Rows are points. Any point is a mix of the corners, with weights that add up to 1. It lies inside the corners' shape when no weight is negative. Say inside or outside, and name the corners with a negative weight.

Corners:
(1): .63 -.46 -.38
(2): -.04 .30 .08
(3): .17 -.18 -.60
(4): -.94 .23 .52
Points:
.12 -.14 -.49 -> inside
-.35 .21 .05 -> outside (1)
-.79 .20 .42 -> inside
.14 .05 -.07 -> inside
.22 -.17 -.32 -> inside

Corners:
(1): -.52 .64 .12 .48 -.18 -.28 .11 -.03
(2): .61 -.28 .70 .46 -.49 .04 -.92 .07
(3): .13 -.23 .65 -.39 .50 -.01 -.25 -.15
(4): -.36 .14 -.19 .26 -.04 .41 .24 .94
(5): -.55 .19 -.27 -.29 -.35 -.07 .13 .90
(6): -.12 -.07 .49 .15 -.19 -.10 .32 -.27
(7): -.18 -.78 -.65 -.52 .34 -.40 -.17 -.43
(8): .76 .36 .00 -.44 -.07 -.47 -.08 -.02
(9): .31 -.06 .03 .25 -.17 -.48 -.26 .76
Points:
-.27 -.01 -.12 -.09 -.07 -.21 .01 .16 -> inside
.88 -.40 .31 -.75 .36 -.13 -.24 -.51 -> outside (1, 5, 9)
-.53 -.10 -.17 .07 .06 -.21 .11 .06 -> outside (2, 8)
-.07 .13 .01 .14 -.39 -.28 -.16 .21 -> outside (3, 4)
.26 -.18 .19 -.13 -.09 -.04 -.15 .22 -> outside (1)
-.05 .23 -.28 -.15 .06 -.19 .09 .53 -> outside (2, 6)
.28 .03 .03 -.13 -.07 -.22 -.14 .12 -> inside
-.06 -.06 .32 -.06 .07 -.07 .00 .01 -> inside

Corners:
(1): .12 .11 -.18 .05 -.19 -.04 -.13 .18 -.03 -.18 -.60 -.24
(2): -.54 .17 -.09 -.03 .70 .04 .01 .08 .24 .22 .17 .14
(3): -.11 .11 .05 -.23 -.08 -.17 -.12 .05 -.14 -.04 .10 .05
(4): .14 .22 -.26 .14 -.11 -.12 -.22 .22 -.19 -.12 .06 .04
(5): .10 .24 -.09 -.18 .27 .07 .20 .16 -.03 .71 -.03 .14
(6): .17 .08 -.09 -.02 .32 -.24 -.16 .00 -.02 .02 .09 -.10
(7): .18 -.07 -.18 -.21 -.06 -.02 -.15 .13 .18 .18 -.11 .43
(8): .03 -.10 -.19 .04 -.17 -.34 -.15 .04 -.04 .14 -.28 .25
(9): .09 .28 -.20 .03 -.08 -.29 .04 .16 .12 -.22 .12 -.10
(10): -.22 .20 .09 .14 .45 -.14 .12 .07 .04 -.15 .14 .28
(11): -.26 .10 -.31 -.11 .24 -.02 .16 -.94 -.23 -.11 .02 -.21
(12): .14 .07 -.01 .13 .02 -.03 -.14 -.66 .13 .08 .06 -.19
(13): .16 -.27 -.16 -.04 -.08 .03 .04 .13 .04 .21 -.06 -.03
Points:
.06 .11 -.14 -.11 -.01 -.14 -.11 .17 -.01 .23 .15 .13 -> outside (1, 10, 11)
.05 .16 -.15 .00 .06 -.17 .00 .04 .05 -.02 .05 -.03 -> inside
.03 .03 -.17 -.08 .02 -.06 -.06 -.08 .01 .17 -.05 .00 -> outside (10)
.11 .06 -.34 .00 .10 .01 -.16 -.47 -.04 .40 -.24 -.09 -> outside (3, 9, 10, 13)
